Each row is a point. Each copy is the shape, with its points in the same order, turned, moved and blurred by noise. Is it also mirrored, or only turned?
(in the rows, 128 means zero)

Shape, 7 rows:
[62 171]
[122 134]
[97 71]
[108 177]
[110 135]
[173 153]
[186 63]
Copy 1:
[220 143]
[149 127]
[126 197]
[189 107]
[158 136]
[128 83]
[54 141]
Copy 1 is: only turned
Copy 2 (7 x 2):
[87 195]
[138 143]
[110 75]
[144 182]
[136 145]
[205 149]
[189 51]
Copy 2 is: only turned

Shape (9 x 4):
[119 111 172 103]
[107 125 183 137]
[169 139 86 148]
[130 175 107 7]
[137 170 151 151]
[146 152 158 166]
[120 138 144 91]
[137 128 55 167]
[108 149 158 159]
Copy 1:
[103 80 110 90]
[77 74 95 119]
[130 163 120 161]
[180 68 212 110]
[77 104 133 160]
[64 121 113 151]
[124 80 134 116]
[157 165 94 186]
[78 88 102 156]
Copy 1 is: mirrored
Copy 2 (9 x 4):
[76 143 138 185]
[85 161 103 184]
[153 162 138 99]
[163 85 221 204]
[136 182 112 163]
[121 195 105 149]
[119 133 148 176]
[159 134 106 81]
[117 166 90 173]
Copy 2 is: mirrored

Shape (11 x 8):
[79 195 131 122 83 123 127 89]
[94 95 50 198 103 135 85 151]
[105 189 85 197 178 121 78 126]
[176 125 58 73 190 177 180 111]
[91 66 148 196 157 114 73 131]
[155 200 47 184 154 138 179 91]
[213 169 149 64 128 153 149 122]
[134 83 133 84 138 202 111 173]
[193 161 39 85 94 110 139 93]
[159 130 157 163 117 132 121 162]
[92 114 95 182 199 98 126 187]
Copy 1, 11 rows:
[122 106 115 133 106 85 47 194]
[118 93 134 119 104 240 79 184]
[58 84 119 168 62 165 113 136]
[94 180 67 63 185 163 108 82]
[179 79 148 159 74 204 86 97]
[36 169 112 78 78 141 124 155]
[131 165 119 122 212 75 140 122]
[190 81 89 99 202 173 108 114]
[69 198 140 111 197 141 82 168]
[168 113 143 137 120 149 151 145]
[138 118 69 166 65 230 130 123]
Copy 1 is: only turned
Copy 2 (11 x 8):
[154 80 156 69 139 168 146 139]
[141 128 188 177 81 181 84 70]
[130 121 185 135 47 198 198 87]
[85 152 19 142 94 210 143 146]
[58 117 210 183 98 127 131 89]
[145 125 79 76 43 186 162 71]
[123 157 48 127 177 150 205 141]
[68 160 116 185 186 208 123 125]
[201 125 46 143 100 155 144 147]
[108 166 147 137 150 132 165 79]
[73 194 185 144 47 175 138 111]
Copy 2 is: mirrored
Copy 3, 11 rows:
[165 157 68 95 146 167 66 100]
[34 98 127 140 147 171 66 160]
[129 67 158 67 146 124 31 102]
[140 81 105 151 138 83 209 97]
[56 166 181 114 92 116 55 159]
[155 42 127 155 141 122 74 63]
[227 141 122 144 131 122 174 153]
[109 151 110 127 119 89 167 201]
[167 97 128 155 171 205 166 91]
[143 128 147 130 95 139 79 186]
[74 72 170 84 57 109 86 121]
Copy 3 is: only turned

Shape:
[181 73 126 147 96 160 172 126 160 137 164]
[139 177 180 147 170 88 144 170 91 162 112]
[164 102 150 146 198 81 86 86 110 148 80]
[153 163 174 80 95 125 84 188 86 121 88]
[172 120 137 86 100 159 139 176 98 152 113]
[174 182 196 64 89 117 79 98 173 69 160]
[71 95 142 117 157 148 104 112 108 181 90]
[188 175 133 125 94 139 166 152 110 73 154]
[142 110 149 151 109 139 109 111 169 74 57]
[145 76 97 73 131 95 146 134 169 67 73]
[94 176 107 164 190 176 77 159 152 117 170]
[77 81 141 147 181 177 63 127 105 93 130]
[169 82 139 143 108 82 117 118 174 172 80]
[109 142 131 99 197 162 76 93 143 181 99]
[153 162 130 83 85 95 87 85 98 142 147]
Copy 1 (15 x 11):
[140 135 92 102 197 93 112 77 100 158 116]
[198 130 132 157 108 118 105 188 163 109 156]
[137 204 176 163 120 101 129 149 201 164 106]
[175 160 157 93 110 162 168 195 89 109 140]
[157 162 127 81 133 150 107 137 80 122 138]
[157 122 172 98 138 75 249 149 87 175 177]
[134 126 155 103 103 178 97 134 186 177 93]
[143 127 106 150 155 110 168 122 66 98 182]
[170 154 156 156 158 156 202 96 124 158 81]
[161 185 135 98 107 132 191 35 143 109 105]
[124 77 85 182 58 114 138 153 108 187 93]
[94 141 87 138 94 181 162 150 168 203 86]
[180 168 176 105 170 87 129 111 155 137 63]
[135 132 185 131 63 137 106 134 152 214 110]
[95 118 202 90 131 95 159 161 118 119 150]
Copy 1 is: mirrored
Copy 2:
[97 100 100 160 116 155 119 104 56 62 97]
[113 153 119 106 88 78 132 93 192 105 152]
[185 155 88 135 55 104 84 156 131 154 140]
[101 162 136 80 147 108 152 172 186 136 84]
[70 134 107 100 161 102 147 146 109 109 101]
[119 234 150 159 99 203 154 159 157 92 46]
[144 146 80 148 165 103 60 120 127 183 131]
[103 135 178 132 123 156 182 147 119 68 117]
[159 95 146 186 93 152 123 154 133 165 73]
[152 96 72 149 114 201 187 167 106 153 114]
[157 174 185 96 136 153 111 30 101 155 143]
[225 148 115 116 181 119 91 97 104 150 106]
[105 106 62 132 53 146 91 138 113 129 92]
[133 205 99 143 124 109 72 112 101 202 134]
[92 189 129 120 125 178 86 184 147 102 141]
Copy 2 is: only turned
Copy 3 (15 x 11):
[99 147 141 155 56 148 175 86 102 134 140]
[111 108 195 103 161 149 98 96 215 150 137]
[122 191 167 100 138 98 69 59 162 184 83]
[128 58 146 190 166 92 95 92 185 130 120]
[105 101 170 202 111 114 124 125 152 142 145]
[165 46 133 151 172 150 112 12 88 111 100]
[114 180 132 119 174 110 108 155 140 177 116]
[134 57 163 149 71 158 120 87 153 83 115]
[133 94 109 104 108 77 152 78 130 171 61]
[181 96 145 123 68 66 101 104 91 193 118]
[212 167 168 116 164 164 179 123 182 111 81]
[163 193 135 105 167 75 146 133 141 97 91]
[101 146 117 137 105 118 120 45 146 225 129]
[140 187 170 138 195 142 114 129 119 190 65]
[139 111 102 179 138 173 47 68 131 133 109]
Copy 3 is: only turned
Copy 4, 15 rows:
[107 108 137 93 191 118 159 164 165 165 125]
[115 185 99 144 126 135 77 71 95 180 154]
[208 147 107 98 59 111 111 109 137 180 169]
[102 155 148 75 132 164 73 42 110 96 130]
[78 143 146 86 140 148 125 80 166 119 146]
[158 63 118 60 169 200 45 143 78 99 168]
[112 136 100 116 60 67 151 106 103 116 159]
[85 113 188 122 180 197 85 126 116 165 142]
[157 66 171 85 116 100 81 114 130 154 90]
[166 95 208 131 144 80 91 128 185 111 160]
[122 65 73 194 106 165 140 106 90 132 116]
[144 61 136 124 69 120 193 84 80 127 130]
[173 160 118 73 129 77 94 140 168 143 103]
[124 90 62 120 42 115 118 118 131 115 172]
[121 160 138 74 106 173 86 167 102 90 160]
Copy 4 is: only turned

Shape (18 x 12):
[122 120 127 107 125 140 139 139 122 152 112 141]
[141 145 133 107 119 122 124 117 155 56 141 138]
[137 115 144 101 130 125 155 80 98 148 174 153]
[95 115 147 184 185 126 162 141 59 147 127 105]
[106 119 131 111 142 114 137 135 149 120 145 131]
[116 139 144 110 109 115 151 132 143 155 128 153]
[136 96 155 175 126 136 116 107 150 140 149 144]
[117 128 149 101 144 104 159 127 112 128 116 132]
[52 124 140 104 119 94 114 128 136 148 132 146]
[95 131 137 188 124 123 122 136 113 160 168 106]
[117 139 125 105 141 121 99 85 137 106 118 142]
[140 106 152 104 120 128 145 131 85 155 167 72]
[37 139 172 118 114 130 127 136 144 137 113 142]
[84 120 137 147 138 129 158 142 159 145 119 137]
[140 113 132 120 144 7 150 135 122 134 120 66]
[139 103 144 103 152 132 136 139 85 147 137 156]
[106 142 171 102 191 137 142 99 158 160 157 151]
[132 138 142 171 121 114 56 114 96 116 144 144]
Copy 1 (18 x 12):
[129 126 137 124 155 127 116 126 113 114 145 150]
[150 162 110 182 112 119 158 150 153 115 166 118]
[108 98 167 149 141 159 119 113 143 119 190 108]
[74 63 124 110 115 126 83 155 114 138 94 95]
[115 145 130 153 120 104 116 112 118 117 151 122]
[139 119 151 128 132 106 120 102 131 94 158 149]
[71 129 159 121 103 119 165 125 143 134 147 145]
[124 116 134 151 150 112 106 131 132 94 137 111]
[131 130 155 146 120 100 134 88 69 82 135 114]
[91 84 122 113 80 131 139 96 112 137 115 128]
[142 165 153 150 141 134 155 132 123 118 134 100]
[86 74 98 164 161 155 118 91 134 133 147 129]
[146 105 159 147 122 69 147 114 65 102 124 134]
[115 123 139 112 116 69 116 120 109 124 139 136]
[79 132 74 144 141 116 104 69 169 53 104 73]
[99 112 155 151 150 157 93 144 119 108 148 140]
[121 127 206 167 132 99 99 99 140 151 139 113]
[105 129 146 140 86 182 179 140 123 106 102 128]
Copy 1 is: mirrored
Copy 2:
[135 140 123 134 120 142 137 126 93 114 110 129]
[122 158 141 141 162 139 109 157 143 175 134 85]
[191 183 102 155 110 113 115 107 115 140 119 117]
[107 172 100 111 76 71 115 116 100 50 113 76]
[136 150 129 107 132 139 125 123 133 132 100 97]
[154 153 134 114 137 132 151 112 88 138 117 121]
[139 136 98 146 117 104 183 115 137 131 131 77]
[142 185 130 116 137 127 119 132 103 106 110 115]
[141 145 98 79 151 119 138 116 95 145 59 112]
[128 110 101 103 102 65 138 94 116 113 121 83]
[128 164 123 145 134 112 134 162 130 163 82 116]
[159 136 112 149 140 96 87 86 129 79 129 128]
[107 148 112 98 161 120 147 98 69 140 61 86]
[110 150 130 94 115 133 159 97 108 119 100 92]
[147 182 132 50 167 84 116 147 173 74 137 151]
[170 154 104 146 110 136 119 142 95 91 113 105]
[178 176 161 141 111 116 148 105 120 130 56 73]
[139 113 84 139 127 62 143 181 116 145 122 83]
Copy 2 is: only turned
Copy 3, 18 rows:
[132 109 117 117 112 133 131 144 126 148 130 147]
[98 143 116 110 176 163 106 106 128 129 108 97]
[117 112 141 81 155 112 113 147 159 174 177 127]
[181 127 166 161 102 102 63 177 96 149 172 121]
[120 143 118 140 147 151 121 131 124 152 146 139]
[121 99 109 132 147 139 144 158 134 163 133 133]
[88 90 132 152 120 151 75 137 151 169 152 115]
[149 126 137 122 158 135 121 160 131 143 131 146]
[143 134 59 151 150 146 117 161 143 158 155 157]
[119 116 111 187 111 97 84 148 126 165 172 101]
[117 118 93 102 164 139 80 116 130 139 123 147]
[114 156 158 132 117 73 127 155 164 139 153 131]
[128 136 55 148 135 157 107 201 118 156 134 141]
[125 119 114 162 124 158 115 162 101 180 135 139]
[171 143 167 205 200 99 123 122 167 139 118 164]
[145 109 148 100 116 133 120 148 142 125 169 140]
[85 111 127 113 168 145 103 170 96 160 184 173]
[122 85 91 146 133 119 53 115 153 104 156 95]
Copy 3 is: only turned

Shape:
[197 166 95 84 118 169 151 122 120 144 62 185]
[84 142 172 61 131 92 119 35 148 145 68 119]
[74 122 109 172 108 125 181 112 80 119 193 136]
[164 101 208 115 100 77 144 110 90 82 136 149]
[155 193 158 136 85 86 124 109 88 148 117 130]
[179 177 127 78 138 103 97 163 178 87 135 180]
[157 114 196 106 168 170 112 117 89 145 79 139]
[188 100 135 122 77 153 138 106 86 127 130 80]
[133 206 149 92 188 87 126 153 127 93 114 90]
[91 131 146 54 167 99 180 75 102 155 77 109]
[76 91 203 152 118 154 159 74 94 81 114 80]
[112 103 121 182 128 83 161 152 153 116 167 194]
[97 202 216 133 160 156 174 148 171 134 184 199]
[154 113 155 176 101 206 172 159 137 179 91 74]
[192 126 135 133 107 85 71 129 202 164 140 104]
[190 194 122 155 161 142 150 111 168 103 149 102]
Copy 1, 16 rows:
[134 155 78 198 85 159 117 111 157 221 119 178]
[94 89 122 179 107 54 197 144 153 143 190 97]
[181 79 71 87 134 135 115 70 115 69 148 124]
[183 97 164 173 137 63 91 115 155 124 167 183]
[122 87 123 145 69 90 102 64 175 141 146 140]
[76 102 180 157 121 159 107 130 109 185 106 179]
[151 189 128 145 148 73 119 130 185 172 129 115]
[185 148 100 96 65 101 106 150 159 125 150 181]
[90 117 187 95 116 113 145 70 139 200 145 136]
[152 105 84 153 113 64 200 114 123 186 187 106]
[200 131 130 102 145 85 149 129 169 77 203 105]
[149 103 134 156 155 149 86 61 51 86 125 148]
[129 82 161 140 158 152 49 101 113 162 140 29]
[203 213 113 116 46 126 98 118 141 122 136 80]
[62 151 168 147 44 83 103 141 98 106 107 163]
[87 147 142 92 85 156 69 111 111 169 184 148]
Copy 1 is: only turned
Copy 2:
[118 200 168 77 152 169 134 105 88 111 91 89]
[195 93 143 142 92 115 129 110 153 56 65 58]
[106 121 86 94 58 135 155 65 201 152 140 170]
[105 46 140 137 85 178 178 103 101 103 85 158]
[139 112 74 116 121 150 144 56 93 99 72 152]
[146 169 186 191 154 160 142 104 81 135 104 170]
[90 89 146 98 189 129 139 137 137 91 75 97]
[106 122 88 67 94 120 150 162 91 109 89 160]
[172 128 135 168 174 85 206 76 121 133 77 148]
[165 102 154 91 98 83 185 82 158 71 99 62]
[127 47 91 91 75 130 175 147 197 133 61 118]
[67 123 132 179 67 153 137 61 154 179 140 146]
[91 145 180 173 137 151 130 42 226 120 33 181]
[43 146 96 66 109 79 112 134 137 166 32 121]
[107 145 103 210 107 90 95 134 65 113 84 147]
[107 201 99 169 132 121 197 122 135 132 56 159]
Copy 2 is: only turned
Copy 3 (16 x 12):
[168 164 157 211 106 182 95 154 128 52 142 80]
[123 187 99 178 53 187 205 143 105 180 109 121]
[125 44 116 111 150 115 142 160 52 116 78 116]
[72 139 163 117 38 97 121 168 69 126 116 104]
[88 112 178 144 102 151 150 129 101 130 182 90]
[98 167 100 180 90 94 88 133 151 102 135 26]
[165 203 149 148 65 139 101 112 64 114 132 150]
[104 133 179 152 112 112 118 193 115 100 144 181]
[150 191 125 108 118 84 158 127 135 124 136 42]
[188 165 116 139 50 149 217 167 96 120 109 116]
[119 162 137 88 108 129 137 192 42 182 89 170]
[129 49 108 159 91 66 89 150 76 150 92 65]
[135 128 39 126 116 117 92 134 7 134 181 35]
[196 127 154 156 140 122 63 190 95 150 192 175]
[92 127 117 229 98 58 113 133 154 169 183 113]
[122 165 142 175 170 62 125 177 94 116 157 52]
Copy 3 is: only turned

Shape, 15 rows:
[86 109 87 179 120 149 134 77 152 121 79 122]
[71 171 60 65 151 136 70 70 118 118 96 141]
[55 138 60 55 156 178 109 98 103 92 119 140]
[167 169 117 100 49 151 78 134 106 120 109 113]
[189 168 147 138 107 139 115 130 79 160 112 135]
[77 117 107 128 133 94 133 116 169 136 82 109]
[93 128 78 71 143 176 58 120 145 125 127 169]
[56 152 131 178 100 120 147 98 158 109 81 148]
[172 182 112 131 76 117 100 138 103 139 156 164]
[130 185 153 131 86 160 82 150 98 168 117 127]
[175 200 142 152 103 144 112 157 127 121 144 98]
[94 148 101 148 117 135 172 129 168 121 40 153]
[79 112 128 164 135 106 121 122 135 76 55 144]
[159 156 162 115 62 133 130 138 98 147 148 125]
[103 136 154 141 128 132 142 73 181 101 69 144]
Copy 1 (15 x 12):
[155 114 146 139 78 106 158 165 131 158 125 90]
[141 106 154 7 110 138 132 105 147 131 133 81]
[120 86 165 22 90 113 109 122 153 104 118 134]
[162 152 125 85 154 151 170 131 58 55 161 120]
[150 152 56 127 158 137 143 121 96 78 181 113]
[123 120 163 128 147 132 163 138 142 176 114 107]
[127 127 176 46 100 153 78 115 107 121 156 117]
[171 115 125 114 126 113 171 197 126 194 130 128]
[182 180 84 91 178 131 113 138 72 87 148 114]
[122 139 85 90 164 148 145 164 68 96 195 114]
[121 183 60 107 150 132 163 137 53 100 136 139]
[156 154 151 128 119 103 179 162 166 170 161 148]
[166 88 144 128 122 97 168 125 113 193 143 145]
[154 141 81 124 184 159 139 162 82 67 143 139]
[171 118 121 127 96 168 174 149 141 183 130 143]
Copy 1 is: mirrored
Copy 2 (15 x 12):
[109 167 85 146 97 159 128 119 118 112 151 68]
[44 208 98 162 89 123 141 181 84 147 69 110]
[44 204 153 161 96 127 158 137 46 137 74 103]
[79 151 88 107 143 113 146 111 148 141 92 207]
[121 129 109 67 143 89 155 147 165 132 95 155]
[107 120 98 180 128 158 97 156 108 131 119 81]
[28 211 150 132 113 118 95 150 105 135 98 123]
[96 121 109 189 94 156 153 135 162 100 147 87]
[86 140 124 92 130 85 152 169 155 143 143 201]
[82 117 112 91 107 94 121 128 168 107 77 167]
[104 101 112 98 116 80 140 111 164 182 117 165]
[68 114 97 158 149 169 159 135 149 122 134 57]
[112 158 109 204 142 118 135 124 147 108 130 68]
[122 113 141 91 137 122 148 138 152 121 103 201]
[113 157 124 169 116 182 139 139 180 142 116 71]
Copy 2 is: only turned
